Rows are points. Each copy is the shape, with its points in the same order, turned, moved and blurred by noise. Is it also mirrored, or only turned?

Shape (5 x 2):
[[18, 10],
[-20, 10],
[38, 24],
[-5, 52],
[-10, -16]]
Copy 1, 5 rows:
[[-8, 15],
[-13, -25],
[-18, 38],
[-52, -2],
[16, -17]]
Copy 1 is: only turned
Copy 2 (5 x 2):
[[25, -11],
[16, 27],
[47, -28],
[60, 25],
[-8, 11]]
Copy 2 is: only turned

Shape, 9 rows:
[[5, -2, -50, -12],
[-18, -18, 34, -19],
[-24, -10, 2, -15],
[12, 54, 36, 34],
[-40, -31, 37, 7],
[34, -30, 20, 9],
[6, -6, 29, 40],
[21, 13, -16, -23],
[-37, -23, -27, -21]]
Copy 1:
[[-22, -19, -38, 10],
[39, -7, 38, 10],
[20, -11, 9, 19],
[33, 54, -5, -41],
[31, 17, 52, 37],
[-26, 9, 42, -14],
[3, 39, 31, -6],
[-6, -22, -12, -12],
[9, -28, -9, 51]]
Copy 1 is: mirrored
Copy 2:
[[8, 28, -29, -53],
[6, -34, 4, -4],
[8, -15, -20, -14],
[34, 38, 26, 44],
[-19, -34, -10, 19],
[-20, 5, 40, -21],
[-19, 18, 20, 23],
[30, 20, 4, -41],
[-5, -13, -47, -37]]
Copy 2 is: mirrored
Copy 3, 9 rows:
[[40, -30, -30, 14],
[-40, -24, -6, -8],
[-18, -21, -25, 1],
[-11, 47, 31, 34],
[-48, -1, -18, -32],
[6, -22, 32, -26],
[-8, 24, 17, -23],
[18, -32, 2, 29],
[-3, -33, -55, -7]]
Copy 3 is: mirrored

Shape:
[[-41, -19, 31, 21, 5, -3],
[-16, -16, -29, 3, 13, -8],
[25, 14, 35, -2, -45, -21],
[22, -15, 37, -20, -40, -19],
[-31, -21, -29, -2, 22, 2],
[1, -12, 35, -4, 0, 10],
[-28, -21, -36, -14, 26, 18],
[70, -23, 61, -23, -3, -49],
[7, -8, 20, 16, -5, 7],
[-59, -17, -25, -33, 0, 21],
[-4, 7, 42, 18, 22, 35],
[-50, 17, -17, -15, 30, -2]]
Copy 1, 12 rows:
[[-24, -20, 26, -43, -24, -10],
[11, -38, 13, 10, -4, -7],
[-64, 36, -1, 28, -1, -4],
[-47, 27, 12, 13, 13, -36],
[16, -44, 6, -12, 1, -11],
[-14, 20, 9, -17, -11, -25],
[33, -43, 1, -13, 12, -7],
[-43, 48, -3, 34, -35, -82],
[-12, 6, 16, 1, -18, 0],
[17, -36, 7, -37, 43, -1],
[4, 21, 9, -29, -41, 7],
[9, -49, -25, -26, 6, 3]]
Copy 1 is: mirrored
Copy 2, 12 rows:
[[-9, -35, 30, -15, -4, -38],
[-11, -13, 2, 24, 27, -6],
[30, 7, -17, -24, -56, -13],
[18, 5, -14, -39, -42, -3],
[-15, -10, 16, 9, 36, -9],
[24, -13, 25, -29, -8, -15],
[-14, -7, 28, 15, 50, 4],
[67, -8, -51, -71, -15, -24],
[22, -30, 12, -5, -16, -6],
[-46, 22, 43, 1, 26, -2],
[47, -27, 53, -14, -3, -23],
[-13, 15, 32, 17, 33, -37]]
Copy 2 is: only turned
Copy 3, 12 rows:
[[13, -17, 22, -19, 27, 42],
[2, -26, -42, -30, 12, 15],
[-12, 18, 17, 30, 7, -24],
[-1, -5, 18, 28, -13, -16],
[2, -26, -35, -42, 9, 35],
[21, 16, 15, -13, -6, 18],
[7, -24, -48, -48, -4, 43],
[25, -4, 40, 11, -28, -62],
[23, 4, -5, -8, 16, 19],
[-26, -27, -30, -32, -18, 69],
[33, 36, 23, -30, 11, 33],
[-28, -14, -17, -67, 10, 35]]
Copy 3 is: only turned
Copy 4 (12 x 6):
[[-11, -4, 21, -5, 26, -34],
[-17, -12, -33, 6, -4, -6],
[32, 21, 24, -48, -34, -8],
[15, 10, 20, -64, -14, 12],
[-24, -10, -39, 8, 16, -9],
[6, 17, 20, -19, 17, 6],
[-16, -6, -50, 12, 28, 4],
[-24, 27, 52, -66, -38, 44],
[11, 6, 14, -3, 3, 3],
[-3, -5, -60, -13, 48, -23],
[15, 36, 28, 19, 29, 0],
[-24, 28, -46, 7, 19, -34]]
Copy 4 is: mirrored

Shape (14 x 8):
[[21, -12, -41, 21, -6, 79, -4, 5],
[42, 1, 1, -33, -22, -9, -25, -15],
[-20, -13, 13, 41, -39, 29, 17, -2],
[0, 16, 29, -8, -29, 27, -29, 16],
[6, -21, 5, -10, 33, -1, 23, 8],
[12, -12, -69, -4, 18, 5, -23, 51],
[-45, -12, 29, -18, -13, -5, -38, 30],
[-21, -37, -30, -20, -27, -14, -34, 55],
[22, 3, -10, 20, -33, 25, 3, -56],
[33, 1, -4, -6, 25, 8, -1, -7],
[-33, -8, 48, -16, 19, 12, -13, -25],
[-19, 20, 1, -22, -38, 39, 13, -2],
[-17, -20, -32, -41, -27, -4, -5, -45],
[15, -18, 22, -16, 2, 54, 9, -39]]
Copy 1:
[[-24, -79, -26, 21, -12, 16, 40, -10],
[-2, 12, -9, -16, -25, 42, -23, 7],
[-15, -33, 40, 28, 34, 11, 27, 0],
[-57, -10, 22, 7, -7, 25, -9, 7],
[-3, -13, -16, 12, -4, -38, -9, 25],
[-26, 3, -55, 28, -48, -15, 44, -25],
[-69, 33, 16, 1, 10, -7, 16, 26],
[-40, 45, -17, 25, -22, 3, 55, 13],
[15, -44, 13, -21, 22, 39, 1, -17],
[-8, -24, -25, 2, -13, -7, -24, -2],
[-46, -7, 13, -26, 34, -21, -17, 35],
[-27, -32, 44, -11, -22, 8, 19, 9],
[13, 5, 3, -56, -6, 11, 36, 14],
[-8, -59, 1, -22, 8, 11, -10, 39]]
Copy 1 is: mirrored
Copy 2, 14 rows:
[[-22, 22, -11, 25, 17, 42, 60, -6],
[-30, 8, 3, -20, 32, 31, -45, 15],
[39, 28, 15, 25, -8, 3, 19, 19],
[-7, 35, 38, 19, 13, 19, -26, -16],
[-6, -4, 6, -20, 48, -30, 13, 1],
[-70, 11, -33, -10, -9, -20, 22, -23],
[-8, 1, 57, 3, -16, -25, -30, -26],
[-55, 8, 21, -9, -42, -29, -8, 0],
[31, 6, -17, 2, 21, 56, -1, 24],
[-15, 3, -13, -8, 55, 6, -3, -5],
[31, -25, 49, -3, 37, -3, -18, -26],
[16, 42, 36, -23, 5, 31, 8, -11],
[1, -23, 10, -55, -9, 36, -7, 14],
[15, -8, 32, -2, 55, 42, 20, 10]]
Copy 2 is: only turned
Copy 3:
[[-6, 1, 45, -42, -44, 4, 34, 41],
[7, 64, 24, -11, 0, -17, -37, 6],
[32, -5, -6, 7, -36, 19, 30, -10],
[-2, 18, 27, 33, -37, -6, -16, -8],
[-21, -1, 12, -25, 26, -21, 10, -19],
[-37, -25, 6, -50, -14, -24, -35, 43],
[-33, 0, -10, 26, -37, -17, -34, -40],
[-21, -12, -35, -15, -44, -45, -45, 6],
[25, 51, 19, -24, -15, 43, 16, 5],
[-9, 18, 42, -29, 20, -2, -10, -4],
[-32, 26, 16, 12, -8, 9, 10, -64],
[-14, 31, -4, 30, -22, 12, 24, 16],
[-27, 66, -35, -30, -14, 7, -3, -4],
[-10, 52, 43, -17, -18, 0, 42, -20]]
Copy 3 is: only turned
Copy 4 (14 x 8):
[[-39, -2, 11, 5, -17, 29, -80, -12],
[-8, -22, 18, -22, -44, -4, 5, 33],
[-4, -16, -33, 22, -21, -7, -32, -48],
[-32, -2, -2, -8, -53, 6, 4, -24],
[-13, -6, 20, 38, 21, 8, 6, 12],
[-42, 55, 25, 12, -7, -25, -40, 31],
[-47, 12, -3, -6, -17, -32, 35, -38],
[-57, 28, 10, 8, -25, -68, -7, 5],
[20, -38, -28, -23, -20, 18, -38, 4],
[2, -4, 25, 4, -4, 20, -10, 22],
[-24, -25, -2, -10, 19, 15, 38, -33],
[-44, -24, -40, 5, -32, 22, -8, -3],
[-28, -37, -31, -35, 10, -23, -5, 35],
[-21, -56, 9, -3, 0, 38, -16, -16]]
Copy 4 is: only turned

Shape:
[[17, -25, 11, 2, 1, 13, -16, -7, 47],
[26, -8, -42, 13, 36, 24, 12, -2, -18],
[7, 87, 27, -11, 15, -6, 0, -36, -13],
[39, 14, 28, -9, 47, 14, 4, 13, -26],
[8, -20, -10, -21, 21, -9, 7, 20, -33],
[28, -26, 2, -6, 6, 25, -17, -34, 26],
[6, -18, 19, -1, 29, 18, 5, 14, -41],
[11, -19, -21, -16, 27, 19, -28, 19, 27],
[18, -29, 18, 51, 0, 20, -28, 11, -26],
[16, 72, 10, -12, -52, 16, -20, 9, -34],
[15, 36, 17, 3, 39, 12, 46, 22, -17],
[38, -30, -5, -17, 21, -59, -20, 21, -29],
[5, 11, 10, -18, 39, -63, -16, 20, -38]]
Copy 1, 13 rows:
[[16, -6, 10, -52, 23, 21, 5, 19, -13],
[-11, -26, -50, 2, -9, 18, -8, 30, 19],
[-43, -9, 4, 45, 26, 19, -13, -38, -55],
[5, -4, -25, 36, 42, -11, -6, 25, -10],
[37, -4, -27, 19, -1, -1, -16, 1, 21],
[12, -27, 0, -36, 17, 32, -14, 34, -23],
[28, 7, -27, 26, -2, -14, -9, 29, -8],
[6, 6, -5, -36, 20, 15, -23, 22, 27],
[8, -17, 3, -12, -23, -41, 13, 45, -12],
[-30, -11, 61, 58, -10, 18, 10, -12, -6],
[-7, 19, -45, 43, 26, 9, 26, 0, -9],
[52, -46, -14, 4, 20, -33, -19, -22, 28],
[28, -13, -18, 27, 20, -40, -27, -50, 6]]
Copy 1 is: only turned
Copy 2, 13 rows:
[[17, 22, -2, 4, 2, 31, -22, 13, 27],
[-24, -15, 39, -11, 13, -1, -27, -35, 4],
[-40, 23, 38, 52, -11, 10, 55, 11, -36],
[-22, 16, 18, 60, 0, 12, -10, -47, 4],
[-2, -4, 3, 0, -9, -9, -10, -60, -5],
[-9, 25, 16, -14, -8, 49, -11, 1, 29],
[-21, 11, 8, 24, -14, -22, -6, -53, 24],
[17, 34, 20, -4, 2, 14, -44, -13, 1],
[-49, 9, -25, 8, -18, -11, -37, -9, 37],
[-27, -5, 22, 37, -76, -3, 13, 18, -45],
[-3, -14, 33, 65, 14, -19, 9, -31, -1],
[-17, 18, -45, -5, 3, 20, -16, -64, -36],
[-18, 27, -26, 23, 8, -13, 11, -61, -54]]
Copy 2 is: only turned
Copy 3:
[[-25, 23, -8, 30, -14, 25, 50, -4, 6],
[-17, 22, -14, -15, -55, 17, -28, -9, 8],
[8, 0, 12, -10, 39, 35, -16, -87, -24],
[11, 30, -42, 0, 2, 62, -20, -22, -13],
[22, 23, -28, 0, -10, 5, -20, 18, -7],
[-13, 41, 17, 12, -29, 36, 34, -11, 11],
[6, 26, -34, -19, -3, 36, -9, 21, -21],
[-11, 45, -34, 21, -27, 0, 22, -13, 14],
[-3, 5, -33, -23, -42, 39, 41, 10, -43],
[47, -28, -19, -52, 20, 14, 32, -63, 11],
[-21, -5, -49, -4, 15, 45, -40, -22, -5],
[59, 15, -20, 44, -35, 18, -14, 5, -21],
[47, 15, -25, 31, 1, 4, -29, -22, -53]]
Copy 3 is: only turned

Shape:
[[24, 17, -32, 25, -6, -7, 33, -10, -9, 25, -32],
[42, -3, 21, 17, 1, -16, 22, 58, -24, -33, -26],
[17, -21, 35, 16, 6, -28, 16, 7, 20, -20, 0],
[13, 27, -42, 25, 10, -19, 10, -7, -35, -30, 31],
[-19, -8, 29, 27, 16, -15, 38, 5, -29, -25, -6],
[-4, -20, 26, -8, 11, 24, 3, -14, -41, 8, -29],
[-8, 16, 12, 36, 4, 17, -16, 5, -37, 29, -23],
[8, 72, 23, -5, -23, 6, 7, 17, -31, 50, 25],
[13, -13, 25, 67, 2, 24, -10, -4, -32, -10, 12],
[10, -17, -83, 6, 9, -17, 15, -10, 61, -19, -16],
[-15, -12, -2, -5, -41, -8, 20, -1, -24, -1, -31],
[-15, 2, 35, -3, 7, 9, 29, 107, -22, -24, 56],
[-4, 2, 27, 1, -4, 18, 28, 4, 47, -38, -18],
[-11, 4, -15, 31, 9, -21, -12, -9, -28, -18, -25]]
Copy 1 (14 x 11):
[[-18, -13, -25, 13, -26, 34, 4, 30, -19, -10, 11],
[50, -20, -33, -8, -35, -32, 54, 18, 5, -19, 13],
[47, -12, 5, -3, -28, -14, 11, -19, -24, -16, -21],
[-11, 23, -21, -2, -16, 18, 44, -34, -18, 4, 49],
[40, -15, -13, -24, -50, -14, -4, -17, -20, 13, 29],
[21, -1, -11, -18, -7, -29, -35, 22, 10, 14, 21],
[31, 23, -27, -2, -15, 6, -31, 29, -2, -21, 42],
[-4, 46, -40, -67, 1, 12, -1, 27, -35, -56, 23],
[38, 3, 14, 8, -20, -13, -9, -10, 1, -38, 64],
[-19, -16, -22, 51, -20, 56, 19, -44, 18, 6, -41],
[-7, 16, -10, -16, -57, -11, -10, 22, 8, 5, -6],
[76, -1, -38, -93, -36, -10, 47, -37, 32, -42, 18],
[18, -23, -35, -1, -37, -28, -21, -40, -4, -34, -31],
[23, 24, -24, 24, -30, 1, 1, -1, -5, 18, 28]]
Copy 1 is: mirrored
Copy 2:
[[1, -15, -10, 46, 17, -44, 21, 8, 24, -15, 22],
[-4, -3, -47, 14, 0, 34, 14, -35, 40, -54, 26],
[-47, 32, -13, 2, -3, 10, -2, -12, 17, -37, 6],
[18, -25, -2, 13, -12, -14, -31, -8, 46, 18, -4],
[-8, 6, -47, -16, -24, 4, 9, 13, 14, -25, -20],
[-8, -10, -29, -41, 12, -16, 15, 26, -12, -38, 34],
[35, 0, 3, 6, -9, -12, 16, 21, -16, -41, 31],
[37, -14, 44, 9, 22, 29, 50, 45, 29, -17, 4],
[20, -7, 7, -17, -20, -15, -22, -8, 1, -68, -8],
[-44, 10, -4, 53, 21, -56, -10, -55, -5, 36, 27],
[-23, -34, -33, 19, 15, 6, 14, 20, -18, -21, 11],
[-1, -17, 1, -38, -38, 79, 56, -56, 23, -12, -15],
[-25, 35, -21, -9, 41, 2, 18, -34, -9, -21, -21],
[13, 3, -25, 21, -13, -11, -27, 10, -3, -13, 21]]
Copy 2 is: only turned
